Each row of a before or after table is a point. One or more steps were done to the points. Then noise was added and the rows were shuffled. The steps act on how far a point lies along the listed directions, d1 being the first. Name the steps. A step turns or swaps two directions, mirrors them in a line or flattens them onto one, adds a multiple of one to another, or multiplies one. Angles are multiples of 10 degrees, from the lower direction toward the higher: turns from -170 to 170, lines from 10 to 170 but not 90. Use the fewest steps. Two steps may share a direction if one is a turn and the other turns, adds or multiplies; they go together, in the order done. Otherwise the lowest direction goes first.

Directions:
(1): -26  -55
(2): -55  26
Before, 13 rows:
-7  -8
-27  4
-2  -3
1  -3
-17  -38
-11  2
-60  6
-13  7
-8  7
-7  -11
-18  -37
-1  2
-4  3
After, 13 rows:
-7  -14
-2  1
-55  18
2  -2
-4  3
-5  -3
-4  -5
-10  3
-13  7
-1  -1
-6  -15
-25  8
-9  5
Steps: multiply d1 by 0.4

Directions:
(1): 15  23  -53  58  38  -4
(2): -1  -60  -33  15  -38  -45
(3): -30  -37  50  56  19  15
(4): 34  -52  -21  -21  25  55
Before (8 x 6):
-7  38  13  40  33  -14
25  10  -51  -6  19  20
0  44  -3  -8  4  12
-15  5  10  -18  -14  -4
-4  11  -8  10  -21  -35
-10  6  -6  28  4  -42
5  24  -19  -20  -21  -14
-16  -24  10  -3  -10  -14
After:
7  30  10  32  50  15
-12  32  7  22  18  -23
-8  37  6  6  -11  -21
-24  -7  17  -1  -10  -16
14  24  -12  -16  13  32
9  32  -13  -25  -17  -6
-13  8  13  -23  -8  3
20  -2  -61  -2  2  3
Steps: turn d2 and d4 by -50 degrees

Directions:
(1): -33  13  -29  23  -8  -50  10  32  42  -20  36
(2): 60  -18  13  -16  -10  -3  24  32  57  13  -17
(3): -23  -6  -50  -48  -38  11  -3  2  7  -25  -45
Before:
11  4  15  11  15  11  3  -2  -7  6  5
-13  16  -7  6  -2  -1  0  1  2  -1  8
33  -6  26  14  15  5  7  -1  5  22  5
-36  17  -12  6  2  1  -9  -20  -31  -1  6
27  -8  24  -1  0  2  11  1  14  16  2
-5  -8  2  -2  -4  0  3  7  -7  5  2
-19  0  -5  -1  0  9  -6  -21  -16  0  2
0  1  1  6  -3  -3  3  -4  -1  3  6
-15  6  6  8  10  5  -7  -12  -28  6  9
-10  9  13  10  8  9  -12  -26  -23  7  -2
-27  8  -21  0  -10  -22  3  15  10  -19  5
-12  9  -7  -1  -8  2  -3  11  -3  -6  -2
-4  1  2  8  -3  -4  -1  -5  -2  -3  6
-26  9  -6  9  -1  -10  -7  0  -18  -6  14
After, 14 rows:
-9  16  -3  3  -1  5  -1  -4  -4  1  2
-16  6  -17  -15  -17  9  -4  10  -5  -11  -17
25  0  36  27  14  -20  15  11  24  21  35
23  6  41  36  35  6  5  -3  -11  19  28
-12  -4  -2  -13  -2  26  -10  -31  -29  3  -15
1  1  10  11  1  -1  -2  -9  -6  1  8
-6  -9  1  -3  -3  0  2  7  -7  5  1
4  1  8  13  2  -3  3  -5  -3  6  10
3  3  31  14  24  20  -10  -24  -45  20  10
-20  9  -1  -12  3  31  -15  -37  -54  9  -20
-34  4  -39  -23  -27  -12  1  13  8  -26  -18
44  2  59  60  44  -17  12  6  11  37  52
-14  5  7  4  3  6  -10  -11  -33  1  3
8  6  37  17  21  21  -15  -37  -39  22  0
Steps: add 1 times d2 to d1; multiply d3 by 3

Directions:
(1): -34  4  -4  -26  -9  5  1  35  2  -4  13  -45  7  24  -28  19  -24  32
(2): -5  -18  -40  9  13  37  -6  1  18  -22  -60  -22  -1  -2  13  -3  8  5
(3): -12  23  36  -14  50  -14  -17  -13  -16  11  -28  -22  12  23  -5  -26  19  -2
(4): 5  -18  -22  5  12  -45  -43  29  -5  -35  18  4  -2  18  20  2  25  3
(5): 26  5  4  -26  -34  -30  8  -21  -1  -29  -24  -1  29  -18  -9  -18  3  42
(6): 28  20  -6  -36  0  -6  -13  24  -14  3  -19  0  -18  -2  30  -9  -55  -23
Before, 8 rows:
-7  6  8  5  3  29  15  -3  2  12  -1  -18  1  6  -9  3  -13  7
4  4  3  0  5  -12  -10  9  -1  -2  10  2  5  8  -6  6  0  0
-15  0  3  -2  9  17  5  -11  11  0  -15  -16  7  6  -13  -1  -3  14
2  30  43  1  -2  -25  10  -14  -11  33  60  27  0  2  -14  -9  -7  -24
-2  -10  -11  -2  -10  14  11  -3  9  -3  2  0  -2  0  -2  16  -1  13
25  3  4  6  -6  7  15  -30  5  10  -20  22  11  -29  11  -15  23  1
-25  -15  -18  22  9  4  -7  21  18  -12  21  -10  -3  17  -7  8  26  11
3  -9  11  -2  -8  -14  25  -24  -1  7  -6  18  14  -13  -13  -10  6  19
After (8 x 18):
27  0  -9  10  -8  20  14  -13  6  18  -9  28  -7  -30  23  -4  3  -19
12  34  46  -11  -11  -36  11  -21  -13  24  50  25  9  -4  -16  -16  -8  -11
0  1  -6  -13  -6  14  6  -3  10  -5  -17  -12  3  -1  -4  0  -24  12
0  12  -8  -20  21  -13  -23  32  -1  -12  -11  -19  -8  21  15  -14  -13  -1
1  11  11  -6  1  22  14  -5  -1  8  -10  -20  6  4  -8  -4  -17  12
-6  -1  -4  -7  13  17  2  5  2  9  -4  -6  -11  10  6  12  -9  -4
5  3  2  0  1  -13  -8  8  0  -4  10  3  7  6  -7  6  1  4
10  -10  -7  -2  -11  1  22  1  -1  17  5  26  -11  -14  7  3  -28  -9
Steps: turn d3 and d5 by 100 degrees; multiply d6 by -1

Directions:
(1): 50  25  -32  7  -8  6  -2  2  2  -11  19  13  -9  -25  -18  3  -4  18  36  0  -14  -7  21  -27  60  16  15  -3  21  -25  -23  -14
(2): 25  27  -15  9  12  -13  -50  -12  13  -7  -10  4  17  -6  -20  -8  -14  5  36  39  17  -16  27  29  -53  -11  10  16  13  13  17  9
(3): 32  -30  22  18  -12  -25  -14  18  -21  15  -25  -24  0  -51  -13  -12  38  -17  5  -11  14  12  7  -5  10  -10  -32  22  0  -9  -1  46
(4): 47  -20  -31  16  19  5  -16  -34  19  -14  -13  23  7  40  -9  9  -3  -37  -32  -26  27  15  -2  15  13  11  -34  -13  -9  -15  9  -4
Before, 8 rows:
35  -29  -3  18  4  -10  -8  -25  -8  0  -15  -8  9  3  -8  2  20  -16  -14  -21  27  11  -2  9  9  0  -40  2  -6  -8  6  24
-8  -8  -11  8  14  3  -8  -16  13  -5  -12  5  10  37  3  6  -9  -18  -25  0  9  8  -5  17  -17  1  -14  -14  -16  -4  9  -11
-11  -6  13  -5  -3  3  5  -5  -1  5  -3  1  -1  12  4  -2  1  -4  -21  3  2  3  -11  7  -11  2  -5  1  -3  7  0  1
13  20  -20  -12  -3  9  -5  0  3  -7  18  9  -8  -10  -11  -6  -11  19  23  14  -18  -11  10  -15  22  2  21  -3  12  -1  -4  -16
3  -23  10  7  -9  -4  8  4  -2  3  -9  -14  -3  -14  3  -5  13  -10  -6  -10  5  6  -8  -6  18  -4  -14  0  -1  -10  4  7
16  -3  6  5  -4  -7  -6  12  -2  -1  -18  -8  -6  -22  -2  -8  11  -1  11  8  4  0  4  2  -3  -3  -13  14  5  -4  0  22
-5  20  -18  3  4  -2  1  8  7  -7  11  11  2  3  2  1  -9  19  14  18  -18  -6  13  -3  6  8  25  -2  14  -9  -7  -26
18  11  -11  5  19  13  -20  -23  22  -10  2  22  10  32  -2  13  -15  -12  -13  -1  17  2  1  12  -6  11  -5  -11  -6  1  10  -6
After (8 x 32):
14  1  5  5  -1  -7  -12  9  1  -2  -19  -7  -3  -18  -3  -9  7  -1  13  14  6  -3  6  8  -15  -5  -11  15  5  0  4  22
-39  3  5  -21  9  6  -6  -6  6  0  3  1  3  22  7  -8  -16  5  -9  20  -5  -8  -9  15  -43  -13  13  -2  -7  26  21  -10
42  3  -6  16  15  -2  -37  -16  15  -5  -10  12  13  5  -14  6  0  -18  -1  1  26  4  11  13  -7  5  -17  3  -2  -2  12  17
14  4  -2  -2  -9  6  8  -3  -1  0  7  7  -7  -2  -4  0  1  4  -6  0  -6  1  -3  -10  25  11  1  -1  7  -8  -13  -5
60  -41  3  29  -4  -22  -14  -15  -19  6  -24  -18  7  -28  -18  -4  40  -21  -6  -29  31  16  4  0  27  -2  -55  13  -3  -18  1  45
2  -29  12  6  -13  -2  18  8  -6  5  -8  -15  -8  -17  6  -4  18  -11  -12  -20  1  10  -13  -15  34  -1  -17  -2  -3  -15  -1  6
39  -3  -23  20  4  -4  -17  -7  6  -6  -10  4  5  -1  -15  3  4  -13  2  -3  6  8  12  -2  24  7  -18  -6  -2  -23  -6  -1
-39  13  -4  -3  13  -3  -1  2  11  -3  3  7  10  26  12  0  -15  12  -5  24  -10  -5  2  18  -38  -1  23  -2  2  9  9  -25
Steps: multiply d1 by -1; multiply d2 by 2; add 1 times d4 to d3
